Each row is a point. The points of each table are mixes of a few directions, plus a little noise. How many directions does each table use, and how many do they share? Where both have some left over, give the other angles between the two spaces (their principal angles), to ten degrees, smallest first.

First (5 x 3):
[[ 34 -56  34]
 [-33  20 -10]
 [ 11 -10   5]
 [ -4  26 -17]
 [ -7  19 -12]]
Second (4 x 3):
[[ -2 -60   5]
 [ 16  -9   2]
 [-17  51  -5]
 [  2  18  -1]]
Directions: first 2, second 2, shared 1; angles 30

First (9 x 6):
[[ 14  -2  12  -3 -29  10]
 [  2  12 -17 -14  16 -13]
 [  0 -19  37  10   1  -5]
 [ 19   8 -60  23  26 -23]
 [ 12 -11  31  -3  -8  -8]
 [-23  23 -47 -10  18   9]
 [-16 -16  39   7 -17  20]
 [ -4   3   4  -9   9  -6]
 [ -3   2   0  -2 -18  16]]
Second (9 x 6):
[[  6   7   4 -16 -15   5]
 [ -2  15   0 -28 -17  11]
 [  0  -1   0   2   1   0]
 [  2 -16   0  28  17 -11]
 [-48  -5 -31  30  57  -1]
 [ 40 -31  23  40  -5 -24]
 [-13  12  -7 -17  -1   9]
 [  7   9   5 -19 -18   6]
 [  7   9   5 -21 -19   6]]
Directions: first 4, second 2, shared 2

First (8 x 8):
[[ 18 -12   9  -4  31   6   2  17]
 [-34  23 -18   7 -60 -13  -4 -33]
 [ -2   1  -1   0  -4  -1   0  -2]
 [ 28 -19  15  -6  49  10   3  27]
 [ -2   1  -1   0  -3  -1   0  -2]
 [  6  -4   3  -1  11   2   1   6]
 [ -3   2  -2   1  -6  -1   0  -3]
 [-11   7  -6   2 -19  -4  -1 -10]]
Second (8 x 8):
[[ -2  -1   7  -1  -1  -7  -7  -1]
 [  1  -1 -14   0   2  13   7   1]
 [ 14   9 -29   8   4  28  33   6]
 [ -6  -5   5  -4  -1  -6 -11  -2]
 [ 14  12  -7   8   1   8  24   6]
 [  7  14  54   6  -8 -48 -11   1]
 [-17 -13  12 -10  -2 -13 -29  -7]
 [-12 -14 -29  -8   4  24  -5  -4]]
Directions: first 1, second 2, shared 0; angles 80

First (11 x 11):
[[ 17 -18  -3  24 -12 -27 -28  16 -28 -10  11]
 [-13 -20  25 -15  -6  -2 -16 -22   0  26  16]
 [ 49  43 -43  16  28   5  21  39   3   1  -2]
 [-25   4  36  -5  -4  22  20 -19 -13  40  11]
 [ -3   9 -17  18  -5   0  13  16  -5 -38 -21]
 [  7   9  30 -42  21  -9   3  37  20  -6 -18]
 [-18 -45 -11  31 -36  -8 -38 -60 -22  13  33]
 [ 25  13 -14 -21  22   3  -2  -2  23  27  13]
 [-13  12   6  34 -12  12  25   9 -34  -5  -6]
 [ -6  -3  -9 -51  16   6  -6 -24  58  -3  -8]
 [-20  -3   0   9 -12  -2   9  10  -3 -44 -27]]
Second (11 x 11):
[[-52  -2  34 -15 -11  25  26 -25   6  -2 -18]
 [ 16  14 -24 -10  15   1   4  10  22 -13  -9]
 [ 16 -14 -30  41 -17 -20 -22   6 -26 -26   7]
 [ 24  14 -54  31   3   4   3  -4   1 -12   4]
 [-51 -19  46  -8 -22   7   8 -16 -10 -10 -14]
 [  9   1  52 -51  22  -7  -8  19  13  42  10]
 [ 37   6 -15   0  14 -13 -14  16   0  16  16]
 [ -8 -33  35  -8 -16 -35 -34  25 -16 -30  -9]
 [ 41   5 -20  10  12 -14 -17  14  -8  21  23]
 [-31   5 -10  -2  -7  17  22 -14  18 -34 -28]
 [ -2  25 -15  13   7  36  31 -32   0  46  19]]
Directions: first 5, second 4, shared 4

First (10 x 14):
[[-13   2 -12  11 -13 -16   6  -1  14  32   4  -9   2 -13]
 [ -1   4  -4 -12 -38 -49   6 -16  -1  17 -15 -32 -10 -12]
 [  8 -19 -19 -24  31  11 -10   4 -28 -37 -32  23   8   9]
 [ -7   9  18  34  20  48   1  16  24  12  42  20   7   7]
 [ -5   4   2  11  -2   5   2   2  10  12  12   0   1  -2]
 [ 21  14  45  -8 -16   6  -2  -8  -6 -31  17 -16 -16  17]
 [ -6  17  24  28 -17   9   7   2  28  27  38 -11  -5  -2]
 [-11  -9 -24   5  17   6  -1   7   1  11  -8  15  11  -6]
 [-11 -21 -51 -23  -1 -42  -1  -6 -18  11 -50  -1   8 -18]
 [ 23  -3  22 -21  17  22 -10   0 -24 -53  -7  11  -6  21]]
Second (9 x 14):
[[ 10 -14 -11 -15   6  -6 -16   3   5 -18  -5  15  10  18]
 [ 23   6  59  16 -10  33  -2 -31 -60 -36   0   4 -16  -7]
 [ 13  -3  18  -3 -20 -12  -3 -23 -31 -12 -13  -6  -8  -7]
 [ -2  14  11   1  -8  -3   7  10  28   9  22 -17  -6   8]
 [  0   4   7   6  19  27  -2  14  12  -8  17  12   4  12]
 [-20  -6 -46 -10  -1 -34   5  13  30  34 -12  -8  10  -7]
 [ 22  -3  35   0 -21  -1  -7 -31 -48 -27 -14  -1 -12  -6]
 [-21   8 -23   5  18   6  10  28  44  27  18  -3   7   3]
 [-26  -7 -48   1  18 -10   8  17  20  33 -13   5  13 -13]]
Directions: first 3, second 4, shared 2; angles 30

First (10 x 20):
[[ 10  -3 -14   3  21  12  -1   0   0  10   6  -7  -7  -7  -3   8  -6 -13
   -7 -11]
 [ 23   3 -16   7  24   6 -16   1  11  13  -2   0   1   2  12  12 -15 -14
    2 -30]
 [-30 -26  -5   5  -3  -1 -13   3  10  16 -23  25   1  40  13   1 -22  29
   17 -16]
 [-34   5  40  -9 -59 -33   6   0  -2 -27 -21  23  18  23   8 -23  16  41
   19  34]
 [-12  -7   0  -2  -2   5   9  -1  -5   0   4  -3  -5  -2  -8  -2   3   3
   -4  10]
 [ 19  -6 -27   7  39  22  -4   0   1  19  11 -13 -12 -12  -4  15 -12 -24
  -11 -23]
 [ -1  12  14  -8 -14  -2  20  -3 -14 -18  15 -15  -2 -25 -16  -8  22  -8
  -11  30]
 [-13 -11  -7  -3   9  17  18  -1 -13   3  15 -13 -14 -14 -20   0   6  -6
  -14  17]
 [  2  17  24  -3 -31 -26  -7   0   6 -18 -13  13  17   9  14 -10   8  15
   14   8]
 [ 35  17  -8   4  17   1 -10  -1   6   1   6  -9   4 -14   7   8  -2 -23
   -3 -18]]
Second (10 x 20):
[[-10 -13   8   5   1 -19 -21  -1   3 -21 -16  16   4  42   9 -13 -28  13
   -5 -16]
 [ 25  41   3  16 -22   7   8   6 -15   0  21 -60  12 -42  -7   1  16 -35
   -4   8]
 [  0   0   7 -19  -4  -5  11  -3  10   4  -7  31  -1  -9   4   4  26  15
   14  15]
 [  6  -7 -11   4   8   8  -3  -6   6  10   3  -6   1  -9   3  13 -15  -8
   -3 -12]
 [  7  -6  -8   6   5   2  -8  -8   8   5  -2  -2   5  -4   7  13 -20  -8
   -2 -15]
 [-16  -8  -3 -20   9  15  25   7  -5  15   4  20 -20  -9 -16  -2  41  13
    9  28]
 [-14  -5  -1   4   6   3   0   9 -12  -5   3  -8 -10  17 -10 -13  -2   2
   -7   2]
 [ 34  35  21 -14 -35 -21   4 -11  20  -7  -5  15  26 -38  20  13  30   0
   23  13]
 [-25 -36 -14  10  29   5 -16   1  -3  -1  -7   6 -13  43  -3  -5 -43   7
  -16 -25]
 [ -8  -3  -2   6   5   5  -1   6 -10  -2   4 -12  -5   9  -7  -8  -4  -3
   -7  -1]]
Directions: first 3, second 4, shared 1; angles 30, 40

First (10 x 32):
[[  5  -2 -12 -18   8   1 -13  11 -26  -2   8   6  -3  19  -2  23 -13  -8
  -14   0  13 -13 -23  -1  14 -10 -23 -37  19 -14 -28 -13]
 [ -2  12  17  24 -12 -17  16  -3  17 -13   5  -6  -1 -31   9 -16  16   5
    2   6  -9  15   6   5 -18   5   0   8  -1   2  35   3]
 [  2   4   9   3   2 -20   2   8  -1 -10   8  -3   0  -5  -4   4   0  -8
   -7   4   5   5 -16   3  -5   0 -16 -25  10  -7   8 -11]
 [ -5   6   9   9   5 -19   7  -4   8  -3  -2  -5   0  -6  -9  -6   3  -7
    3   6   3   6 -12  -1 -11   7   0  -6  -9  -2   8  -7]
 [  2  -4 -12  -1 -12  33  -3  -5   0   8  -4   5  -2  -3  18  -5   4  18
    6  -7 -11  -5  31   1   9  -5  17  35  -2  10  -1  20]
 [ -8   2 -30  -5  -2  40  -5 -17 -15  16 -12  10  -8   9  13   4   2  15
    8  -1  -1 -19  13  -8  11  -5  21  31 -16  -1 -32  13]
 [ -3 -10 -24 -14   2  38 -11 -10 -10  19 -13   8  -1  20   3   5  -6  10
    8  -7  -1 -16  18  -6  16  -4  21  29 -12   6 -31  13]
 [ 13 -13  31   2  -4 -22   2  17  26  -8   8 -10  13  -7  -9 -13  -3  -7
   -1  -8  -9  22  15  10  -6   6  -5  -2  13  17  41   2]
 [  4  -6  17   2   3 -17   3   6  16  -2   1  -7   7  -1 -11  -8  -2  -7
    2  -2  -3  12   3   3  -6   6   0  -1   0   8  19  -2]
 [ -7  11  -6   0  11 -18   1  -3 -14  -5   2   1  -6   5  -9  11  -1 -11
   -6  11  14  -6 -35  -5  -5   0 -15 -32  -2 -18 -18 -18]]
Second (10 x 32):
[[  4   4   2   2  -5  -4   1   7  -5  -9   9   1  -2  -8   7   4   2   1
   -8   1   0   1  -4   3   0  -4 -12 -13  13  -4   6  -2]
 [ 12  12   7   6 -17 -13   2  20 -16 -27  27   2  -7 -24  23  13   6   3
  -23   3   0   4 -13  11   0 -13 -38 -42  42 -15  19  -8]
 [ -1  -2  -1  -1   2   2   0  -2   2   3  -3   0   1   3  -2  -2  -1   0
    3   0   0  -1   1  -1   0   1   4   4  -5   2  -2   1]
 [  4   4   2   2  -5  -4   1   7  -5  -9   9   1  -2  -8   8   4   2   1
   -8   1   0   1  -4   3   0  -4 -13 -14  14  -5   6  -3]
 [ 11  11   6   5 -15 -12   2  18 -14 -23  24   2  -6 -21  20  12   6   3
  -21   3   0   3 -11   9   0 -12 -34 -37  37 -13  17  -7]
 [-10 -10  -6  -5  13  11  -1 -16  13  21 -21  -2   6  19 -18 -11  -5  -2
   19  -3   0  -3  10  -8   0  11  30  33 -34  12 -15   6]
 [  2   2   1   1  -2  -2   0   3  -2  -4   4   0  -1  -4   3   2   1   1
   -4   1   0   0  -2   2   0  -2  -6  -7   6  -2   3  -1]
 [-17 -17 -11  -8  24  19  -2 -29  23  38 -39  -4  10  34 -32 -19  -9  -4
   33  -5   0  -5  18 -15   0  19  54  59 -60  21 -27  11]
 [ -4  -4  -2  -2   5   4  -1  -6   5   8  -8  -1   2   7  -7  -4  -2  -1
    7  -1   0  -1   4  -3   0   4  11  12 -12   4  -6   2]
 [ -1   0   0   0   1   1   0  -1   1   1  -2   0   0   1  -1  -1   0   0
    1   0   0   0   1  -1   0   1   2   2  -2   1  -1   0]]
Directions: first 4, second 1, shared 1
